Rows are points. Each copy is the shape, with its points in the same order, turned, moved and blurred by noise. Is it also mirrored, or only turned?
In the rows, 128 means zero.

Shape, 8 rows:
[[114 110 104]
 [140 109 142]
 [119 173 148]
 [109 109 158]
 [119 119 135]
 [130 105 129]
 [141 102 151]
 [137 233 151]]
Copy 1, 8 rows:
[[146 105 105]
 [140 106 152]
 [111 164 140]
 [104 102 142]
 [127 114 131]
 [140 102 135]
 [133  95 159]
 [116 229 155]]
Copy 1 is: only turned
Copy 2:
[[107 100 110]
 [135 111 146]
 [112 169 141]
 [101 107 161]
 [106 108 136]
 [127  99 129]
 [136 107 152]
 [129 228 130]]
Copy 2 is: only turned

Shape:
[[166 128  88 203]
 [143 146 140 133]
 [112 115 148 142]
 [109 122 144 116]
 [107 131 101 113]
 [126 152  90 197]
 [107 149 173  99]]
Copy 1 (7 x 4):
[[193 114  79 182]
 [150 140 141 137]
 [128 105 149 145]
 [120 111 151 122]
 [122 110 109 106]
 [146 125  74 183]
 [107 144 176 118]]
Copy 1 is: only turned
Copy 2 (7 x 4):
[[119 115  45 164]
 [160 142 126 132]
 [116 130 146 142]
 [122 144 151 118]
 [123 165 123 101]
 [117 161  73 167]
 [153 162 175 119]]
Copy 2 is: only turned
Copy 3:
[[153 138 215 135]
 [130 141 130 147]
 [121  98 130 141]
 [120 112 111 129]
 [118 129 125  93]
 [106 139 206 121]
 [ 99 125  81 150]]
Copy 3 is: mirrored

Shape, 11 rows:
[[144 159 103 121 150 127]
 [163 178 160 135 118 135]
 [158 106 114 140 137 146]
 [143  99 125 119 151 129]
 [ 89 152 165 190 154 118]
 [109 194 120  95 144 172]
 [ 80 191 195 101 147 151]
 [105 135 152 145  88 129]
 [148 121 159  95 100 168]
 [127 131 117 111 121  85]
 [138 100 141 127 156 128]]
Copy 1:
[[160 150 114 107 114 130]
 [189 120 155 122 104 159]
 [138 116  99 121 147 146]
 [131 128 117 115 156 123]
 [115 148 174 195 123 138]
 [131 187 146  93  85 160]
 [118 177 224 100 108 146]
 [114  99 159 143  92 132]
 [134  91 152  74 126 171]
 [145 125 133 109 114  83]
 [126 121 132 125 169 126]]
Copy 1 is: only turned
Copy 2 (11 x 6):
[[153 165 122 115 134 106]
 [139 184 147 150  83 117]
 [155 121 109 151 135 131]
 [151 110 126 123 136 124]
 [ 74 161 172 153 159 109]
 [157 214 149  87 140 151]
 [109 199 203 101 111 160]
 [ 82 153 121 134 105 146]
 [145 144 128 136  82 177]
 [114 130 120  93 111 101]
 [137 106 146 131 131 132]]
Copy 2 is: only turned
Copy 3, 11 rows:
[[150 166 130 150 150 141]
 [157 146 185 123 121 146]
 [168 110 116 139 140 149]
 [154 114 114 123 159 126]
 [ 88 117 155 171 123  88]
 [104 183 136  99 136 168]
 [ 64 155 190  78 139 118]
 [124 117 142 103  78  97]
 [150 107 145  64 122 153]
 [172 156 125 119 137  92]
 [149 104 121 133 161 121]]
Copy 3 is: only turned
Copy 4:
[[132 164  93 114 126 147]
 [152 184 139 143  99 148]
 [150 105 118 124 129 143]
 [145 111 120 104 151 116]
 [138 160 146 185 184 124]
 [ 93 190 134  97 139 165]
 [110 228 191 117 162 135]
 [116 145 161 165 112 104]
 [129 138 174 101  92 134]
 [130 149 101 122 121  90]
 [158 126 135 115 154 114]]
Copy 4 is: only turned

Shape:
[[121 165 131 113 146 140 175 138  97]
 [130 139 105 138 132 175 164 149  97]
 [118  53 204 125 134  41 141 105 102]
 [136 125 103 129  86 164 129 139 104]
 [130 165 122  54 156 171 141 150 156]
 [106 118 145 138 143 155 116 129 114]
 [173 140 174 133 122 172 125 143 148]
 [154 129 161  80 134 127 124 136 126]
 [108 144 161 146  86 143 115 142 110]
 [125 159 155 127 110  89 107 148 178]
 [160 144 102 126  89 136 117  67  92]
 [108 162  97 150 128 129 112 167 115]
 [126 134 124 144  91 163 141 114 142]]
Copy 1:
[[ 85 181 132 141 150 127 125 119  94]
 [119 170 115 150 123 161 119 144  90]
 [120  65 186 138  94  57 164  59  99]
 [131 162 117 109  83 155 114 138 107]
 [ 69 164 146 117 153 165  58 120 138]
 [127 116 137 114 142 142 119 140  88]
 [147 157 191 118 133 177 111 116 126]
 [107 142 182 112 121 128  87  93 115]
 [121 141 158  83 115 146 156 147 106]
 [125 129 167  94 135 110 131 123 186]
 [163 175  93  85 102 130 114  76 101]
 [132 155 113 115 137 115 124 177 130]
 [130 142 117 104 108 173 139 115 128]]
Copy 1 is: mirrored
Copy 2 (13 x 9):
[[128 166 126 119 161 138 140 140 121]
 [136 151 121 132 116 152 136 168 121]
 [ 76  24 165 107 186 148 117  72 144]
 [134 149 107 140  87 154  98 121 110]
 [134 190 134  55 125 112  89 163 141]
 [136 111 170 127 127 131 106 140 109]
 [154 152 173 124 127 177  69 134 156]
 [131 126 139  84 155 147  72 119 141]
 [110 147 160 158 114 153  83 110 104]
 [ 98 144 155 139 142  97  58 110 177]
 [174 144  89 138 110 135 116  61 127]
 [125 145 117 165 126  94  99 152 118]
 [130 156 142 141  86 141 114 115 135]]
Copy 2 is: mirrored
Copy 3 (13 x 9):
[[111 160 102 118 161 115 172 148 125]
 [120 132  80 125 130 150 152 155 128]
 [163  94 230 121 161  75 167 105  70]
 [140 140  98 117  94 137 116 159 106]
 [117 198 113  61 160 150 129 131 162]
 [108 132 137 134 140 147 126 114 106]
 [172 187 142 138 120 169 147 118 135]
 [164 175 147  94 156 125 137 119 118]
 [116 169 148 155 111 136 126 151  82]
 [134 188 188 145 129  94 107 144 153]
 [157 149  80 126  89  80 120 105  92]
 [103 149 111 156 143 118  98 165 137]
 [121 154 122 129  79 132 138 129 128]]
Copy 3 is: only turned

Shape (15 x 11):
[[110 143 113 116 140 182 137 145 127  98 133]
 [109 123 125 142  93 130 143 139 129 138 115]
 [117 143 163 142 142  99 143 125 140 111 145]
 [168 143 152 142 139 116 149 107 132 157 131]
 [118 147 138 108 123 114 109 123 136  93  79]
 [158 134 192 146 146  98 138 145   7  99 137]
 [107 122 124 105 144 105  86 143 127 100 103]
 [175 127 123 138 146 128 146 165 133 137 139]
 [120 148 121 127 108 130  61 118 133 127 126]
 [110 140 132 153 141 100 130 109 118 122 128]
 [152 108 114 144 147 203 121 181 137  96 103]
 [150 135 106 137 144 100 147 122 134 113 127]
 [129  93 117 114  97 106 139 114 141 106 137]
 [150 139 134 104  92 137 143 116 140 230 102]
 [116  75 117 115 133 155 148 118 115 109 123]]
Copy 1, 15 rows:
[[161 149  99 106 150 165 132 118 107  65 102]
 [125 111 140 150 131 147 130 118 110 119 119]
 [154 146 133 134 117  87 152 116 143 120 118]
 [175 135 127 103 132 134 169 100 146 164 146]
 [118 141 138  92 124 139 145 125 126 118  63]
 [193  94 170  55 148  56 136  82  67 135 136]
 [125 137 132  98 132 136  96 145 113 122  79]
 [202 138 120 125 116 153 123 117 110 138 129]
 [105 152 139  93 123 146  85 107 135 116 122]
 [134 148 130 123 149 100 127 108 119 130 114]
 [208 142 150 109 160 209 111 124 112  89  89]
 [174 149 102 126 134 132 122  97 125 148  99]
 [148  95 107 142 135 126 101 113 151 128  98]
 [114 101 117 107 124 189 167 135 138 185 179]
 [157  92 111 123 183 142 117 133 131 105 102]]
Copy 1 is: only turned
Copy 2 (15 x 11):
[[140 154 123 146 127 150 102 105 135  59 115]
 [116 137 128 137 130 131 157 122 164 125 129]
 [118 143 153 136 117  91 131 132 100 117  96]
 [150 141 117  99 134  98 169 139 101 130 109]
 [133 123 110 147 113 123 106 112 147 120  64]
 [ 96  87 116 129 107 165 156 214  62 101  72]
 [107 115 100 137 125 117  69 125 144 116  82]
 [161 155 124 106 157 128 136 167 129 103 121]
 [131 132 108 133 109 136  74 106 124 159 122]
 [106 149 113 144 114 103 132 135 117 131 103]
 [166 152 117 155 194 182 105 127 143  83 117]
 [147 153 109 136 124  90 142 159 133 112 105]
 [141 112 121 173 114  89 138 133 156 115 139]
 [155 114 101  50 139 120 175  86 156 144 134]
 [122 116  97 173 147 112 134 112 146  79 135]]
Copy 2 is: only turned

Shape, 15 rows:
[[130 158 140 104 130 117 143 102  80 136 118 148]
 [132 110 114 153  93 164 115  80 104 107  71 151]
 [152 154 133 150  94 143 128 131 124 132 171 120]
 [154 138 144 158  99 153  87 128 140 109 110 104]
 [106 132 123 156  78 114 149 139 155 109 168 204]
 [128 107 171 111 122 175 126  75 128 141 118 142]
 [124 116 174 153  96 142 116 169 104 125 141 117]
 [ 93 139 114 184 125 108 161 110 150  87 163 135]
 [107 172  83 102 153 167 105  74 154 130 119 136]
 [101 165  82  79 173 109 132 105 122 142 137 168]
 [162 122 146 104 106  89 142 136 112 121 114  94]
 [123  93 111 104 167 159 205 133 129 137 168 102]
 [ 90 140  91 120  90 119 143 121 154 152 156  98]
 [138 118 113 112 157 154  86  88 120 160 157 119]
 [111 162  60 147 174 109 165  82 161 159  82 127]]
Copy 1, 15 rows:
[[121 121 145 109 128 103 138 108  96 179  93 132]
 [144  75 127 153 119 152  74  81 118 124  85 134]
 [173 174 165 147 105 126 110 131 131 153 133 138]
 [149 136 168 169 137 123  72 126 131 104 125 129]
 [112 179 111 133  57 130 123 124 170 140 128 186]
 [129 101 187 126 165 148 113  74 138 143 127 161]
 [136 125 158 176 115 132 107 162 116 156 156 167]
 [103 193 116 147  84 165 130 116 148 138 139 108]
 [138 165 156  59 158 157 100  95 133 109  85 120]
 [118 158 111  34 140 131 144 129 118 143  94 132]
 [135  96 147 128 106  82 127 144 125 152 167 100]
 [155 125 151  92 120 177 203 119 133 139 178 116]
 [139 154 146  93 104 156  95 139 156 170 155  98]
 [181 145 139  91 193 135 121 106 142 146 140 136]
 [123 134 114  85 135 157 143 124 173 116  64  58]]
Copy 1 is: only turned
Copy 2 (15 x 12):
[[ 81 182 151 115 102 129 134 142 110 124 113 128]
 [142 132 162 138  93 147 116 102 114  71  72 160]
 [142 120 149  92 104 170 151 157 132 130 143 113]
 [150 114 156  86 104 169 104 128 169 103 102 122]
 [155 118  95 148 126 150 130 177 107 116 173 165]
 [ 92 104 195 125 115 133 131 122 127 122 102 164]
 [120  94 132  95 117 169 111 181 130 133  87 111]
 [152 138 138 157 162 155 121 158 120  97 168 104]
 [103 150 155 140 115 121 173  75 178  87 146 139]
 [ 74 180 113 130 132  91 168 102 130 120 153 132]
 [111 157 143  83 131 169  84 117 113 163 107 113]
 [100 126 162 110 215 158 182 118  94 145 125 120]
 [128 131 125 161 131 176 153 108 147 160 147 101]
 [107 105 172  99 111  97 168  87 136 129 126 108]
 [151 211 148 165 166 104 160  86 159 117 125 125]]
Copy 2 is: mirrored
Copy 3 (15 x 12):
[[134 169 140 111  98 151 161 105  87 130 105 124]
 [161 123 147 137  56 120  91 108 104 151  85 126]
 [129 153 143 143 109 146 119 132 129 112 171 147]
 [138 126 181 143 113 116  94 152 123 110 131 126]
 [115 131 106 165  83 135 148 126 139 151 147 210]
 [119 152 177 111 114 165  94  82 118 168  88 141]
 [112 103 176 142 116 147 130 142  97 135 160 130]
 [ 74 133  93 173  90 151 133 139 165 118 116 150]
 [147 164  96  76 127 141  87 129 137 115  67 146]
 [127 162  63  81 131 155 155 103 108 122  79 152]
 [111 129 173 110  98 102 168 100 123 114 142 100]
 [110 114 120 101 115 213 141  58 161 124 134 104]
 [109 145  99  83  99 128 124 134 161 144 157 124]
 [132 152 123 110 166 142  81  84 114 142 114 120]
 [167 165  73 108 112 150 154 130 189 135  52  93]]
Copy 3 is: only turned

Shape:
[[104 124 156 129 151 106 136 142  94 101  90 138]
 [129  84  78 144 130 111 107 103  99 135 116 167]
 [141 171  91 118 111 148 167 121 118 107 106 152]
 [139 110 116 144  96 117 166 186 138 100  82 158]
 [181  91 126  89 105  93 122 113  96 121 142  91]
 [135 144 133 117 143  89 125 158 146 132  96 156]
 [ 97 168 116 113 153 158 103 177  99 120 127 167]
 [160 162 158 158 168 146 181 147 133 138 157 164]
 [106  89 137 118 124  94 162 147 129 131 140 135]
 [116 166 122  92  84  86 126 105 154  83 147  76]
 [158 105 158 168 105 127  88  99 114 134 136  97]
 [159 162 122 164 160 150 145 154 153 142 106 158]
 [119 135 161 117 146 164 124 122 105 168  90 131]
 [163 153  88 137 132 126  86  96 150  94 141 172]
 [182 130 132 125 172 150 102 183 169 137 113 110]
 [146 131 124 101 128 146 176  94 181  96 168 144]
 [120 122 156 172 176  97 122 152 111 110 165  77]]
Copy 1:
[[127 130 144 146 147 147 113 166  89 170 110 132]
 [172  87 118 116 161 124 118 127 142 164 103 189]
 [130 145  86 107 141 156 168 127 139 132 121 123]
 [167 139 108 142 114 118 161 182 141 167  82 108]
 [178  98 176 119 155 157  91 109 164 119 103 102]
 [140 172 119 158 133 126 103 146 138 158  98 140]
 [119 158  97 103 134 127 103 174 122 166 175 147]
 [ 96 172 161 140 127 139 175 124 169 193 148 136]
 [134 121 160 137 172  94 128 159 145 156  96 117]
 [134 127 130 171 179 154 119 147 151  52 125  98]
 [147  64 169 172 109 146 110 114 156 135 141 143]
 [134 169 109 158 107 127 159 117 151 186 145 146]
 [103 120 131 128 108 114 105  99  97 166 140 127]
 [166 145 115 135 134 157 139 128 166 108 145 204]
 [186 179 142 164  99 111 110 112 150 166 168 115]
 [133 162 164 123 157 110 192 114 160  92 130 137]
 [141 115 187 195 176 148 112 156 144 179 174 118]]
Copy 1 is: mirrored
Copy 2:
[[147 122 121 147 128  98 137 115  79  82 109 116]
 [138  91  44 101 121 101  88 120  88 122 116 131]
 [159 160  85 110 114 150 127  95 112 103 165  91]
 [124 170  53 148 126 141 155 150  99  82 115 109]
 [129 141  77  94 138 107 125  63 112 149  49  86]
 [130 172 106 130 130 103 128 124 110 108 121 152]
 [130 141 151 118 137 121 105 157  81 127 166 105]
 [153 135 115 173 171 169 148  93 116 149 159 145]
 [ 98 109  87 122 130 114 174 113 111 117 104 124]
 [ 85 160 123 120 101 104 118  51 169  96  99  65]
 [146 112  99 157 109 131  86  99 125 154  48 105]
 [171 161  94 165 143 144 118 135 132 139 154 142]
 [187 122 142 113 106 136 129 130 106 135 104 137]
 [122 146  75 121 143 134  38  92 135 116 142 124]
 [165 183 110 139 178 115 115 157 155 156  96 122]
 [121 125  92 106 163 174 139  64 175 103 137 118]
 [128 103 127 196 156  76 136 106 123 151  94  93]]
Copy 2 is: mirrored
Copy 3:
[[110 142 171 147 137 131 152 151 132 105 104 105]
 [126 109  90 145 174 153 145 158 168 133  94 155]
 [130 143 101  95 128 118 174  98 129 130  90 102]
 [146 116 114 103  97 137 189 160 155  80 114  90]
 [144  58 117 156 165 128 119  97 110  90 130 129]
 [168 151 138 128 146 110 153 163 140 119 135  97]
 [112 161 154  61 133 126 137 160 125 157 133 139]
 [125 182 117 125 118 168 162  89 149 136 184  86]
 [124 101 142 146 124 125 134 126 184 111 136 101]
 [148 125 123 137 113  42 104  82 124  84 108 136]
 [138 117 114 180 109 166  98 118 108 104 126 161]
 [152 188  88 112 122 167 156 140 128 133 148  89]
 [140 138 157 127 129 173 109 126 116 159 102  91]
 [163 174  79 116 171 123 148 113 140 109 120 180]
 [171 157 108  97 144 164  97 155 105  87 171  84]
 [154 155 103 109 139 126 129  46 184  95 132 114]
 [ 76 149 132 171 118 127  88 136 124  86 176 120]]
Copy 3 is: only turned
Copy 4:
[[139 133 157 137 130  83  98 112 107 104 103 150]
 [152  96 112 170 146 141 145  99 111 173 103 140]
 [171 166 116 122 119 110 157 155 156 133  71 135]
 [167 110 153 145  60  93 166 143 132 121 109 161]
 [101 162  80 197 118 109 162 105 121 123 140 115]
 [123 119 148 152 117  86 114 153 149 136 111 163]
 [120 136 139  65 127 127 108 152 119 143 111 176]
 [159 154 187 135 174 110 149 205 133 127 134 145]
 [131 111 151 141 120  78 162 118 118 135 137 100]
 [137 159  70 136 118  80 117 109 195 102 141  89]
 [143 158 133 189 138 154 125  98 140 113 176 131]
 [157 132 168 142 135 142 126 199 151 125 100 152]
 [109 172 188 136 136 142 117 120 132 139  97 137]
 [158 116  87 144 175 140 138 148 175 130 112 172]
 [ 88 125 144 153 115 161 129 197 156  91 128 147]
 [141 138 128 121 175  91 201 145 192 101 118 112]
 [141 125 148 146 154 111  89 148  93  94 185 102]]
Copy 4 is: mirrored
